Each row of a before or after table is a point. The points were changed in one or more steps. Then noise was added and the rows were shuffled. The steps act on how far a point lies along the listed directions, d1 being the first. What was done? A step turns or swaps two directions, mirrors them in a line or flattens them onto one, adds a multiple of one to another, or multiplies one. Angles are multiples of 10 degrees, from the lower direction toward the higher: turns from -170 to 170, lines from 10 to 170 but not 90. Use the fewest steps. Two steps may share a direction if one is a turn and the other turns, adds or multiplies; they go together, in the order done. Otherwise the lowest direction goes first.
(in the rows, 128 means zero)

Directions:
(1): [150  81]
(2): [ 81 106]
Before:
[[102  84]
 [126 105]
 [164  42]
 [122 108]
 [177  29]
 [174 117]
 [112 100]
 [195  52]
 [ 75  91]
 [ 80 137]
 [174  96]]
After:
[[135 136]
 [117 115]
 [ 71  93]
 [112 120]
 [104 113]
 [ 99 106]
 [143 138]
 [ 91 105]
 [117 120]
 [154 146]
 [113 112]]
Steps: flatten d1 and d2 onto the line at 80 degrees

Directions:
(1): [134  48 158 127 105 113]
(2): [151  97  68 171 140 160]
Before:
[[142  52 177 137 111 100]
 [155   7 123 154 108 120]
 [128 158  62 148 160 139]
 [151 111  71 138 141 133]
 [165  54  76 148 138 173]
 [101 169 136  97 136 122]
 [124 118 146 133 138 150]
 [116 190 184  98 103 108]
 [141  81 131 139 115 121]
 [138 183 119 104 162 155]
 [142 129  94 136 159 149]]
After (11 x 6):
[[103 135 216  66 104  71]
 [141  80 135 126 136 126]
 [121 128 151 130 138 151]
 [124 140  78 138 145 150]
 [118 137 163 109 112 104]
 [114 183 193 100 132 100]
 [137  50  99 144 130 118]
 [135  74 133 108 118 103]
 [163 100  94 136 155 171]
 [129  65 194  74 106 109]
 [148 192  78 161 133 161]]
Steps: turn d1 and d2 by -100 degrees

Directions:
(1): [175  67  88 138 128  99 150 166 169]
(2): [ 83  91  98 139 166 157 186  83 125]
(3): [ 90 151 103 161 190  76  92 143 143]
(4): [135 152 175 121 135 111 154  92 211]
(5): [ 92  63 173 165  94 107  93 109 129]
Before, 9 rows:
[[153 153 224 106  69 131 104 120 135]
 [ 62 105 144 152 126 130 125 112 119]
 [183 150 197 106  65 112 115 134 161]
 [ 55  70 149 168 145  87 144  87 196]
 [109  85  98 176 161 124 107 138 111]
 [103 140 158 141 113 112 105  85 143]
 [143  81 153 142  48 130 128 121 134]
 [128  67 101 131 134 153 182 104 117]
 [170 215 143  85 125 170 105 136  71]]
After, 9 rows:
[[114 108 178 138  55 150 128  82 138]
 [ 99  91 162 167 130  39  84 140 217]
 [ 99 127 213 127 130 144 186  49 179]
 [181 101 134 121  96 121 127 151 141]
 [111 107 127 148 134  94 130  82 173]
 [107  73 125 162 112 104 121 159 134]
 [130  92  98 168 128 130  73 172  71]
 [ 98 170 209 112 121 139 168  46 173]
 [147 140  85 101 165 193 184 106  95]]
Steps: turn d1 and d2 by -120 degrees; multiply d2 by 0.7; turn d3 and d4 by -20 degrees; multiply d4 by 1.6

Directions:
(1): [ 99 130 125 170 112 200 147 148 185 162  91  76 163 143]
(2): [147 151 177  83 135 148 220 100 138 118 151  91  90 138]
(3): [ 90 147 127 126 185  83 114 134 155  99  53  94  73 127]
Before, 12 rows:
[[140 125 103 163 128 134  91 125 135 157 148 167 181 134]
 [119 131 114 109 134  69 113 137 107  80 103 162  93 141]
 [181 124 143  99  90 146 187  78  94 138 239 176 140  98]
 [121 137 147 140 130 141 132 103 153 134 118 104 153 140]
 [104 110  98 181  98 192 110 149 158 161 102 114 160 114]
 [148 168 149  60 183  33 163  88  98  64 144 118  46 125]
 [101 127 133 113 139  84 123 112 148  98 114 128  85 126]
 [141 109 120 127 165  43  62 124  81  96 139 180 111 113]
 [126 157 207  95 150 170 249  75 167 119 155  83 105 143]
 [105 154 149 116 170 152 181 153 179 119  39  49  91 154]
 [129 118 132 158 137 204 170 143 167 153  97  89 115 141]
 [115 107 142 137 108 144 106 163 119 150 152 148 148 135]]
After:
[[166 112 153 116 122 128 147 112  99 127 191 151 140 128]
 [141 134 137 102 101 126 176 127 115 103 145 146 111 150]
 [122 137 146 139 136 124 122 105 142 124 117 115 147 138]
 [ 88 120  67 176 158  72  39 134 136 121  83 164 125  87]
 [121 128 151 103 119 119 165 101 151 110 146 119  96 133]
 [148 126 109 154 124 139 104 121 133 156 161 168 184 136]
 [130 115 121 150 151 159 141 144 144 134  92 111  95 132]
 [130 111 111 156  94 178 127 134 130 150 140 138 148 112]
 [ 59 154 147 142 216  78 115 115 178  90  39  94  79 127]
 [114 107 141 138 112 140  97 166 120 146 147 151 146 136]
 [133 151 166  86 159 142 202 138 151 112  82  64  84 152]
 [128 167 145  86 177  73 167 100 130  83 119  86  66 133]]
Steps: multiply d1 by 0.4; swap d2 and d3

Directions:
(1): [110 163 145 155 123 116 125 144 149 120 189  97 168 147 156 194 104 129
  52 137 149  88 215  98]
(2): [153 129 120 101  38 121  87 127 159 168 187 147  93 102  84 153 151  75
 170 189 139 100 128 106]
(3): [152 133 164  96  96 123  96  86 132 205  86  98 178 157 137 126 138 197
 132  98 193  91  97  98]
(4): [ 97 195 163 140 148 186 132 155  94 114  88 181 180  64 128 136 116  94
 182 140 167  97 131  91]
Before (13 x 24):
[[121 116 115 135 167 135 161 117 114 118 104 128 115 140 137 110 129 151
  113 122 104 160 113 147]
 [127 122 139 139 113 118 141 127 140 123 156 136 132 136 126 137 120 123
  110 122 134 115 147 110]
 [132 141 151 128 124 127 136 115 123 131 116 124 159 121 137 130 121 136
  114 135 139 108 139 104]
 [116 138 112 138 114 132 136 131 122 109 131 146 111  99 110 145 117 119
  135 132 124 116 124 122]
 [129 112 128 127 154 137 139 140 121 109 122 121 126 137 139  98 134 134
  114 121 104 150 123 151]
 [127 137 139 134 133 118 122 132 136 141 132 130 130 119 132 145 127 122
  118 130 150 121 126 122]
 [126 121 109 110 136 140 139 146 116 109 118 141 116 103 124 117 127 116
  144 133 133 134 121 128]
 [112 125 136 148 164 129 158 136 117  99 148 111 127 125 142 132 116 127
   96 114 120 133 149 128]
 [141 161 185 102 117 155  88  99  92 220   7 155 196 107 119  90 141 179
  212  89 210  89  41  95]
 [118 150 126 146 163 135 137 154 117  98 126 133 144 131 135 156 110 117
  110 129 133 124 173 126]
 [144 142 169 120 113 113 101 108 144 187 121  82 163 171 127 152 137 194
   99 104 182  93 136 105]
 [126 127 126 137 141 116 145 137 114 123 116 129 121 131 138 121 130 147
  126 120 110 120 118 131]
 [117 125 127 133 144 124 153 144 130 127 123 129 133 120 136 123 118 127
  111 119 115 124 128 130]]
After (13 x 24):
[[126 138 138 135 134 122 124 136 132 134 130 141 123 111 127 141 130 110
  128 134 146 125 122 123]
 [133 127 131 128 125 113 137 129 121 140 118 123 128 136 137 126 132 157
  126 120 122 112 116 124]
 [124 126 135 125 136 125 147 135 132 144 113 125 143 124 137 123 120 140
  116 113 129 115 121 123]
 [118 136 155 137 154 135 145 123 112 129 122 107 156 128 145 130 121 152
  108 102 150 114 135 113]
 [122 155 141 134 163 145 130 142 106 120  91 136 164 129 136 144 114 137
  132 116 155 117 147 119]
 [130 109 109 108 145 133 141 139 116 112 109 129 117 118 130 110 128 134
  134 118 132 141 115 134]
 [137 114 138 117 139 130 128 126 128 137 118 104 144 152 145 104 135 159
  106 112 128 134 121 139]
 [113 132 111 141 135 131 147 128 115 101 113 140 114 107 116 133 112 133
  131 117 118 126 116 131]
 [135 142 149 121 111 132 130 118 123 134 119 138 147 106 123 126 128 119
  136 149 136 110 131 103]
 [143 158 156 117  67 125  87 135 156 177 174 123 129 122  89 174 145 114
  141 165 169  82 152  93]
 [174 112 127  77  31 121  64 105 136 220 102 177  83  91  57  93 174  93
  246 166 150 113  34 122]
 [135 115 128 120 141 125 141 100 124 156 105 108 131 156 139 119 135 177
  103 117 132 138 110 131]
 [119 130 142 144 123 128 148 133 132 115 147 146 139 125 127 134 116 118
  118 121 136 115 147 109]]
Steps: turn d1 and d4 by 40 degrees; turn d2 and d3 by -70 degrees

Directions:
(1): [ 66 136 121  86 106 129 170 131  88  49 111 156 150 139 107 141 101 109
 171 174  58 132 122  88 156 176 126 105  84 154  85 149 194 112 145 110
  75 148 106 151  59 170  74 138 176 191 106 103]
(2): [140 148 172 176 142 166  90 145 128 153 142 112 155 149 153 147 145  57
  81 103 191 185 107 140 114 140 187  96  54 195 140 125 229 157 149  92
 142 166 165  89  87  93 131 166 141 131 106 121]
(3): [102 133 185 129 199 149  87 185 106 127 129  59 189 179  67 150 164 175
 145 158 122 172 107 182 133 144 132 101 127 141 144 153  69 168 144 173
 126 128  45 127  97 133 137  50 148 131 120 146]
(4): [111 113 154 142  95  72 165 143 180 117 165  95 190 162 145 176 136 169
  65 107 106 141 192 131 101 192 160 187  83  71  93 148 139 107 154 122
  65 186 137 153 180 101 109 107 111  80 153 110]
(5): [158  75 167 170  93 128 153 112  81 112  81 152 126  96 170 159 174 124
 103  86 118 207 103  53 112 124 140 147 120 188  28 137  36 151 119 136
 132 119 117 154 123 129 130 127 132 147 138 191]
Before:
[[112 121 135 128 132  93 131 154 160 119 154 100 175 175 112 160 130 165
   95 129 130 108 183 164 107 151 137 164  99  72 145 147 134 122 142 147
  101 179 131 145 161 109 129  93 110  83 124  98]
 [ 96 175 166 137 176 157  63 174 136 151 179  63 174 195  89 120 119 112
  121 147 167 128 116 189 142 140 145  91  84 135 217 131 207 163 160 121
  128 152 130  82 102 109 125 121 140 116  96  85]
 [ 83 107 133 127  76  90 184 108 119  82 117 147 163 129 149 151 132 130
  121 118  69 144 146  61 128 160 133 143  76 131  49 142 150  91 138 116
   92 160 136 158 136 130  78 158 133 131 138 125]
 [119 157 126 121  95 142 149 110 141  90 147 148 153 124 159 152 111  55
  109 124 140 137 145  91 121 174 164 119  64 149 110 138 249 109 159  67
   91 176 174 118 107 122  81 187 132 131 108  92]
 [124 129 146 167 135 157  95 148 133 156 147 126 157 147 134 143 127  94
   94 115 160 158 125 131 121 140 164 109  85 131 150 116 181 140 138 105
  140 140 132 122  98  96 130 149 137 125 117 116]
 [ 94 132 127 105 126  94 169 155 131  92 137 118 170 132 109 163 122 157
  133 149  73 147 160 126 130 147 141 146 115 119  87 147 141 105 154 133
   78 156 104 125 140 131 109 102 138 134 115 111]
 [117 159 123 126 167 140  81 134 158 140 159  87 125 145 117 113 107 123
  132 113 153 118 125 177 130 119 147 107 107 124 212 135 186 144 138 129
  145 130 148 105 119 131 149 141 128 109 112  97]
 [ 97 119 107  96  78  85 181 107 139  66 123 162 140 129 147 146 106 128
  125 145  83 122 138  75 131 149 147 174 105 100  81 127 178  89 131 100
   74 159 139 153 141 145  95 154 131 151 102  99]
 [ 87 110 146 100 102  82 166 136 159  99 142 112 189 142 120 150 109 192
  118 133  74 116 168 110 121 172 118 154  88  83  81 153 121 112 147 137
   57 172 109 169 164 111 106 112 146 108 146 106]]
After, 9 rows:
[[ 89 163 156 107 203 148  62 180 117 141 160  63 162 190  51 106 119 153
  164 170 133 113 106 194 155 123 106  91 132 119 218 137 130 164 147 152
  136 118  86 101 101 136 127  82 144 128  99  99]
 [112 157 121 106 175 152  81 142 134 131 146  91 131 145 100 106 115 141
  152 124 137 118 113 180 141 112 133  99 121 134 208 143 159 150 135 145
  144 119 121 107 107 143 148 126 145 130 110 107]
 [116 128 121 116 101 105 151 117 163 103 139 144 145 138 151 146 118 111
   99 125 132 135 140 105 122 132 171 159  86 106 117 120 204 103 131  91
   96 164 159 124 151 123 112 157 121 135  96 102]
 [110 135 114 102 132  91 163 144 145 112 138 119 156 121 120 145 120 156
  127 145  91 122 166 136 126 130 142 157 130 104 105 140 144  94 146 131
   88 143 125 115 166 123 118 107 119 126 127 104]
 [ 96 120 151 146  93  95 161 123 148 113 135 127 167 140 152 144 135 127
   97 107 103 145 151  93 116 163 149 144  67 123  79 139 164  94 141 116
  106 167 151 141 152 110  94 150 119 106 138 116]
 [107 130 158 152 164 160  96 165 125 146 144 107 176 162  99 148 129 126
  110 136 143 156 120 145 128 140 148 108  97 123 160 127 136 146 140 131
  139 129  92 126  91 113 138 114 146 129 117 122]
 [105 125 114 114 129  95 129 149 166 113 153 110 163 174 107 142 112 167
  110 138 123  76 183 172 115 148 117 157 116  60 167 146 148 113 137 144
  105 169 136 145 165 115 129 101 114  89 121  88]
 [ 97 124 126 100  96  77 158 123 178 115 152 118 173 130 125 135  96 184
  113 127  90  85 174 121 118 158 117 159  95  70 110 138 151 104 140 128
   66 167 138 160 180  98 112 133 132  97 146  91]
 [117 167 166 138 147 159 101 141 147 120 158  96 182 157 128 160 141  76
  111 127 169 166 129 142 116 172 174 104  70 152 148 146 211 141 167  95
  110 175 134 104 101 116 109 147 130 114 102 101]]
Steps: multiply d1 by 0.4; turn d2 and d3 by 50 degrees; turn d4 and d5 by -20 degrees

Directions:
(1): [166 149 100 110 127 141 127 109 130 121 102 143 169 249 128 142 133 117
 124  78 122 153 153 136 103 154 127 133 146 169 117 104 161 165 125 127
 115 134 128 139 110 117 105 167 124 156 181 154 167 111 134 167 120 135
 150  92 183 121 180 157 133 127  30 117]
(2): [125  79 143 125 114 135 182 130 214 121 161 122 125 109 189  75 133 176
  90 146 150 169 153 130 117 145 105 165 132 163 158 145 148 127 137 119
 137  87  79 152 145 122 134 168  69 115 137 175 156 105 129 141 110 176
 164 110  72 102 136 162  74 137 146 136]
Before, 12 rows:
[[127 119 140 145 120 131 135 139 137 123 128 119 122  84 123 140 120 125
  125 138 116 119 121 117 140 121 132 139 119 121 141 151 108 111 114 131
  140 132 136 134 128 134 134 114 137  98 119 122 123 136 113 119 133 129
  118 139 118 122  96 102 118 118 152 124]
 [139 139 121 135 132 129 116 134 115 112 132 136 145 161 103 130 116 107
  150 116 117 117 132 146 133 131 133 120 126 127 125 129 134 156 119 118
  114 139 140 132 124 133 128 135 138 136 136 126 132 134 138 146 119 121
  129 132 163 127 140 115 152 110 100 129]
 [120 112 132 126 124 130 129 141 154 135 131 133 127 116 140 114 137 139
  105 142 147 143 122 137 128 134 117 140 139 132 145 141 126 107 113 124
  131 125 131 125 122 112 129 129 106 119 136 138 155 129 144 140 123 146
  125 123 100 118 128 139 114 136 167 138]
 [166 201 101 114 151 134  54 105  20 121  71 145 163 228  63 203 129  63
  165  74  98  87 127 136 117 131 155  89 123 104  83  99 130 151 121 129
  108 180 182  92  87 140 106  87 192 161 173  97 127 145 125 138 147  73
  103 134 218 150 160 104 190 104  24 117]
 [119 172 118 133 159 116  94 136  75 139 102 130 135 137  81 136 125 109
  139 123 127 120 111 134 131 120 151 110 110  86 108 121  99 123 137 139
  116 155 155  90 116 131 112 108 175 143 118  91  93 139 129 115 143  91
  113 132 156 131 126 100 171 131 129 118]
 [136 141 127 115 120 126 107 133 102 138 120 120 121 135 117 140 119 118
  157 115 116 126 126 129 136 121 158 135 112 127 117 127 119 114 126 130
  113 131 151 115 133 119 114 124 148 131 125 111 143 152 111 126 135  93
  116 135 152 137 133 113 135 128 117 124]
 [125 114 114 121 116 143 145 128 146 121 123 140 128 142 153 110 137 147
  125 114 138 143 135 130 130 137 108 135 135 139 135 128 130 127 125 132
  123 124 130 132 128 127 132 140 111 128 131 149 143 103 130 144 132 132
  148 118 116 118 143 132 108 136 107 112]
 [152  78 121 101 109 136 189 123 198 115 140 126 144 155 176  82 138 165
   90 136 149 164 156 103 119 144 107 167 151 160 158 144 179 119 131 110
  132 103 100 142 121 116 121 175  72 117 143 185 166 109 135 139  92 171
  155  95  95 103 157 175  79 142 112 143]
 [106 127 133 129 122 117 114 150  98 133 135 131 122  78 119 137 107 109
  135 141 125 105 111 115 157 124 153 115 117  95 124 123 113 112 121 131
  138 135 154 117 131 143 133  99 152 112  88  94 112 134 130  96 143 113
  116 152 113 119  93 109 130 132 197 140]
 [135 118 101 116 137 133 149 117 146 113 128 137 146 187 142 117 127 131
  116  98 141 143 166 121 121 146 116 138 140 170 127 118 145 155 127 136
  126 125 108 140 139 120 127 171 114 122 145 164 153 108 123 148 124 143
  158  95 158 114 150 142 129 132  71 126]
 [120 163 137 138 134 126  94 143  57 147 115 123  96 115  80 162 134  97
  158 134 121  94  97 135 135 110 154 101 125  88 101 119 111 114 124 142
  128 157 169 113 124 131 130  90 178 133 109  82  84 149 124 117 145  92
  100 130 160 156 117  89 171 121 138 122]
 [112 187 118 133 141 120  53 112  16 136  94 134 147 149  46 181 115  77
  179 100  99  78 101 129 172 114 151  85 129  95  91 106  91 114 120 139
  116 175 182  84 119 137 120  86 206 145 114  68  94 159 141 103 135  75
   83 146 181 162 106  94 194 111 126 106]]
After:
[[175 166 107 108 137 146 100 101  91 112  86 142 173 250 114 162 135  98
  133  74 114 128 156 141 102 155 136 119 135 146 105 107 159 163 131 119
  113 142 142 117  95 130 106 134 142 159 195 145 162 125 128 160 130 117
  138 110 188 124 182 141 145 113  10 117]
 [132 136  97 120 144 124 129 116 110 119 119 137 135 176 114 137 124 113
  133  98 131 124 150 120 132 136 129 124 134 146 115 112 133 152 123 139
  125 142 127 130 132 123 128 150 142 125 133 142 133 118 119 138 133 124
  139 109 172 124 138 127 149 126  74 122]
 [127 134 142 129 124 134 134 137 124 141 134 120 103 136 126 124 138 129
  131 135 135 131 120 141 119 128 139 131 133 126 123 128 138 122 132 132
  129 126 131 135 134 122 128 132 128 127 130 124 117 129 124 134 130 132
  132 106 134 136 136 124 132 128 123 126]
 [143 133 121 134 126 130 120 132 128 114 138 132 145 165 111 123 119 112
  141 117 118 121 137 144 130 135 128 122 125 132 127 129 139 157 122 118
  115 132 137 138 126 131 127 144 132 137 138 133 135 129 137 151 119 124
  138 128 160 124 144 122 145 113  98 128]
 [118 120 130 129 125 128 117 143 135 134 122 133 125 110 127 124 134 129
  115 140 141 134 114 135 132 127 121 133 135 118 137 140 116 105 114 122
  131 130 144 119 124 113 130 116 120 118 131 125 146 135 145 136 128 135
  118 133 107 122 122 128 123 137 172 139]
 [123 126 114 124 120 139 127 131 122 125 118 139 129 138 137 123 135 131
  133 114 133 130 123 132 136 130 115 126 130 128 131 124 124 122 121 138
  120 131 148 128 126 129 131 127 128 129 121 133 130 113 126 138 135 119
  137 125 127 128 133 118 122 135 113 110]
 [129 115 143 143 118 132 140 139 145 125 132 121 126  89 131 131 120 128
  122 139 116 124 124 118 140 123 128 143 120 127 139 152 114 111 116 130
  142 126 130 139 133 134 133 120 130 100 124 128 123 134 110 121 130 133
  121 138 113 122  96 108 112 118 149 124]
 [124 148 120 126 148 124 130 133 125 134 116 128 141 150 116 109 127 134
  117 124 139 151 132 137 119 134 137 134 117 116 125 121 121 130 143 136
  119 133 126 106 124 124 108 137 140 140 135 125 117 125 130 130 131 120
  140 114 133 115 143 127 141 137 118 117]
 [144 116 117 113 123 126 143 129 122 123 122 127 134 131 123 124 135 127
  124 134 129 122 127 102 134 122 126 135 143 119 133 138 151 110 122 116
  127 136 142 119 110 125 122 125 126 117 123 136 130 134 131 112 110 130
  121 124 126 127 132 138 128 134 130 136]
 [111 111 133 127 116 121 136 152 132 125 144 130 124  90 145 114 109 126
  120 141 134 128 124 118 148 133 139 130 119 114 135 127 126 121 123 127
  139 122 135 128 136 136 133 121 129 109 101 117 132 122 131 107 133 130
  133 141  99 107 100 127 112 137 187 143]
 [138 131 127 116 117 128 122 131 123 132 126 120 121 141 135 129 123 129
  148 114 122 140 135 129 134 126 154 144 113 138 127 127 126 120 129 126
  112 123 142 123 132 116 114 139 132 133 130 126 153 145 113 133 128 107
  125 128 143 132 142 122 122 131 114 126]
 [124 141 120 121 125 132 110 106 112 127 119 132 159 177 113 128 119 127
  134 100 122 131 137 132 152 140 124 124 140 150 120 116 130 126 129 130
  120 131 129 116 132 129 120 146 139 142 145 128 141 127 150 135 114 129
  129 115 141 129 131 143 138 120 107 113]]
Steps: flatten d1 and d2 onto the line at 160 degrees
